Each point is reached from the start by the listed moves, each made once or not at all, plus a little noise. Is the number of moves made odd or even? Then give how often each move was made.

Moves:
(1): [ 31 -16   6   0   6]
(2): [ -5  62 -61 -42   3]
(3): [ 14   4  56  -4 -17]
Start: [ -7  30  12  13 -20]
Points:
[ 18  73 -45 -28 -13] => even (1, 1, 0)
[ 30  77  12 -37 -29] => odd (1, 1, 1)
[  4  96   8 -31 -36] => even (0, 1, 1)

Moves:
(1): [ 37  31  22 -24  20 -39 -12   8  -4   8]
(2): [-31  28  34  22   1  -5  -1 -41 -14  12]
(3): [-23 -37  17  -9  14 -15 -13 -14  23   4]
(4): [ -3 -37 -11  22  32 -12 -29  -6 -24  17]
(5): [ 10 -24 -29 -27  46   4   3 -45  -8 -18]
(6): [  5  10  18   8  13  43 -35  18  26  -9]
(7): [-9 -8  3 -4 32 10 23 20 -6 12]
(8): [-35  36 -37  -6   7 -23 -15  13   4  -8]
(9): [ 27  38  10  31 -20  -9  13  -4  49  -3]
Start: [ -1  -6   7  -1  19  -6 -10 -11 -19  12]
Points:
[ -7  16  12  11 106 -95 -42   8  23  41] => even (1, 0, 1, 1, 0, 0, 1, 1, 1)
[-41  29  11 -45 106 -86 -48 -88 -17  11] => odd (1, 1, 1, 0, 1, 0, 0, 1, 0)
[ 25  62 -10  20  58 -88 -52   2   9  26] => even (1, 0, 0, 1, 0, 0, 0, 1, 1)
[  1 -39 -20 -33  98   8  15 -34 -34   5] => even (0, 0, 0, 0, 1, 0, 1, 0, 0)
[ 55  27  48  30  96 -11 -50  26  24  38] => odd (1, 0, 0, 1, 0, 1, 1, 0, 1)
[-67 -62  49  27  99 -28 -31 -52 -40  56] => even (0, 1, 1, 1, 0, 0, 1, 0, 0)
[ 42 -36  -9 -31 115 -54 -51 -54 -56  19] => odd (1, 0, 0, 1, 1, 0, 0, 0, 0)

Moves:
(1): [ 13 -16 -11  21 -14  18  -3  -1  18  19  -4  21  17   0  14  -4   2  -6]
(2): [-16   4  -3  13   0  -8 -13   9  13  12   4  12  12  -6  -8  15 -21 -30]
(3): [ 16 -15 -13  18 -14  41   0  31 -10 -11  -1  19  -8  -9  32 -22  50   2]
(4): [  8 -18 -22  -5   7   6   4   2 -10   2  -8 -22  -8   5 -24  11  29  17]
(5): [-18 -25 -14   6 -12 -10  -5  -9   0  21  -8 -17  -4 -19  20   9  13  20]
(6): [  6  10   4  11   2  17 -11 -11  10  -3  -9  19   1  -7  -7 -13  31  21]
(7): [-11   8   6  32   6  -6 -13  19  28  15   3  16   8  -8  18  10 -12  18]
(8): [ 13  17   1 -16 -28   4  -2  10  12   4   0 -17  -5   2  -7  -7 -15  -2]
(9): [-30   2  11   2 -14   7   7  -2  29  23 -30  12 -15  18   5   9 -25   0]
(10): [-17  -6  -8  11   1 -15  -1   2 -17  -4   9   0  10 -12 -15  -1 -29  14]
(11): [ 11   2   9 -14 -30  -3 -29  18   8  -8   6  31  17  33  -2 -14 -13 -14]
(12): [-16 -11  13  47  18  -6  -1   3  -3   0  -4 -15  -7  -7  -6  -3  -1  -2]
(13): [ -9  18  -5  -8 -11   3  14 -14  -4   9 -49 -12  11  11  11  -1 -13   0]
(14): [-23   8  11  -5  15  37  15 -23   4 -54  -5   4   8  26   8 -27  17 -18]
(15): [ 12   3   0  -8 -16   4 -11 -19   6 -23 -14  -3  -9  -7   6  14 -27  -1]
(16): [ 16   2 -12  -7   3 -10 -24   9  10   5   8  -2 -14  -1  14  -5   6  -3]
(17): [ 10  -6 -28  27 -19 -11   3  -4  16  11 -29  15  -2   2  25 -10  27   0]
(18): [ -5  13  -1  10 -17  -2  -3 -11  -4  14  -2  -7  -3  23  -4   8  -6   2]
Start: [ 11 -11  -6 -11   7   8  22   8  35   9  28  10  -5 -15  -2 -14 -13 -17]
Points:
[ -43  -70  -75   91  -82   75    2    1   86    5 -106   54   14   23
   60  -42   -4  -34] => odd (1, 1, 1, 1, 1, 0, 0, 0, 1, 1, 1, 1, 1, 1, 1, 0, 1, 0)
[   0   22  -64   58 -101   93  -10  -12  121   10  -89   71   -3   24
   70  -56  -14  -38] => odd (1, 1, 1, 0, 0, 1, 0, 1, 1, 1, 0, 0, 1, 1, 1, 1, 1, 1)
[-54  -6  -5  40 -68  63 -20 -27 114   1 -75  79  42  17  54 -34 -71  20] => even (1, 0, 0, 0, 1, 1, 1, 0, 1, 1, 1, 0, 1, 1, 1, 0, 0, 0)
[  0  37 -11  43 -24   3 -22   9  69  51 -24 -15  -6   0 -11 -28 -31 -28] => odd (0, 1, 0, 0, 0, 1, 0, 1, 0, 0, 0, 1, 1, 0, 0, 1, 0, 1)
[ 68   2 -85  15 -68  51 -15  17  78   5 -73  15 -29 -24  41 -32  52 -13] => odd (0, 1, 1, 1, 0, 1, 0, 1, 0, 0, 0, 0, 1, 0, 1, 1, 1, 0)
[  7 -33 -75  78 -74  95 -33   8 108  -8 -87  95  43   7  93 -46  68 -11] => even (1, 1, 1, 1, 1, 1, 1, 0, 0, 0, 1, 0, 1, 1, 1, 0, 1, 0)
[ -8  -4 -22 -35 -31  41  13 -24  19 -66 -35   7  28  40 -18 -32 -51 -24] => even (0, 0, 0, 1, 0, 0, 0, 0, 0, 1, 1, 0, 1, 1, 1, 0, 0, 0)
[  9  18 -30 -22 -65   2 -50  24  85  49 -13  25   9  -6  19 -32 -28 -32] => odd (0, 1, 0, 0, 1, 1, 0, 1, 0, 0, 1, 0, 1, 0, 0, 1, 0, 0)
[-86   7   9  95  22   2 -15  13  90  16   6  29 -11  19  11  -9 -84 -35] => even (0, 1, 0, 0, 0, 0, 1, 0, 1, 1, 0, 1, 0, 1, 0, 1, 0, 1)
[ 45  24 -51  71 -58  16 -28 -23 115  58 -69  57  -2  -3  74 -14  -5  13] => even (1, 0, 0, 0, 0, 1, 1, 0, 0, 0, 0, 0, 1, 0, 1, 1, 1, 1)
